Each row of a before or after table is a point. One or more steps were done to the points. Then noise was added and the rows were shuffled. The steps act on columns, c1 being the first. Write out the steps. A step turns or swaps two columns, mirrors them in a line or flattens them onto one, adds a multiple of one to another, or multiplies or shifts one. Angles are multiples of 10 degrees, from the lower column toward the higher: turns from -170 to 170, lines from 10 to 170 but not 90. Use the fewest steps. Two steps may share a column if one is a turn and the other turns, adds or multiplies; they go together, in the order done. Otherwise the lowest column goes first.

Before (11 x 3):
[[-0.5  0.9 -4.0]
 [-1.3 -0.5  1.6]
 [ 2.5 -2.2 -4.2]
 [-0.1  2.5 -2.2]
 [-1.0  2.3 -5.3]
 [-2.8  2.4 -0.7]
 [15.0  0.7 -1.5]
 [-2.7  0.1 -4.6]
 [ 2.8 -4.3  2.2]
 [ 0.1  2.2 -1.2]
 [-1.2  1.3 11.9]]
After, 11 rows:
[[-0.9  0.1 -5.6]
 [ 2.8  0.0  2.3]
 [-1.4 -0.1 12.0]
 [-2.6  0.3 -4.4]
 [15.0  0.1 -1.5]
 [-0.3  0.1 -3.9]
 [ 0.0  0.0 -1.1]
 [-1.5  0.3  1.6]
 [ 2.3  0.0 -4.1]
 [-2.9  0.0 -0.5]
 [ 0.1 -0.1 -2.3]]
Steps: multiply c2 by 0

Before:
[[ 4.9 -3.6  4.6 -5.9 -5.1 -0.3]
 [-3.2 -0.4 -7.6  1.5  0.3  3.3]
 [-5.3  3.1 -0.9 -2.1  5.0  3.1]
 [ 1.0 -7.1  1.8 -4.7 -5.9 -3.9]
 [-4.1  1.2 -4.9 -3.9  4.8  2.9]
 [ 6.2 -6.8  1.4 -2.7  0.1 -5.8]
 [ 4.2 -1.8  2.3  0.2 -5.7 -5.8]
 [ 0.8 -0.6 -3.5  3.1  2.0  4.2]
 [-7.8 -0.9 -2.7 -0.1  4.8  3.0]
 [ 6.9 -6.9  1.7 -6.0 -5.5 -2.7]
 [-0.6  3.4 -8.0 -0.5  1.0 -0.8]]
After (11 x 6):
[[ 6.2  4.3  4.2 -0.1  0.9  0.1]
 [-1.1 -9.0 -2.0 -8.0 -6.1  0.1]
 [-0.4 -2.0 -4.9 -2.9 -5.9  0.1]
 [ 1.7 -9.0 -5.9 -2.5  0.2  0.2]
 [ 5.4 -0.8  6.6  1.6  0.5  0.5]
 [ 2.2 -8.8 -6.6 -8.7 -5.7 -0.2]
 [-1.6  3.8  5.2  0.1  4.5  0.0]
 [-1.8 -4.6 -6.4 -8.3 -5.2  0.0]
 [-1.6 -1.5  7.8  1.7  4.7 -0.2]
 [ 3.4 -1.1  0.9  3.5  1.9  0.1]
 [ 2.3  1.5  5.9 -1.2  5.0  0.2]]
Steps: mirror c1 and c3 in the line at 150 degrees; multiply c2 by 1.3; add 0.5 times c5 to c4; multiply c6 by 0
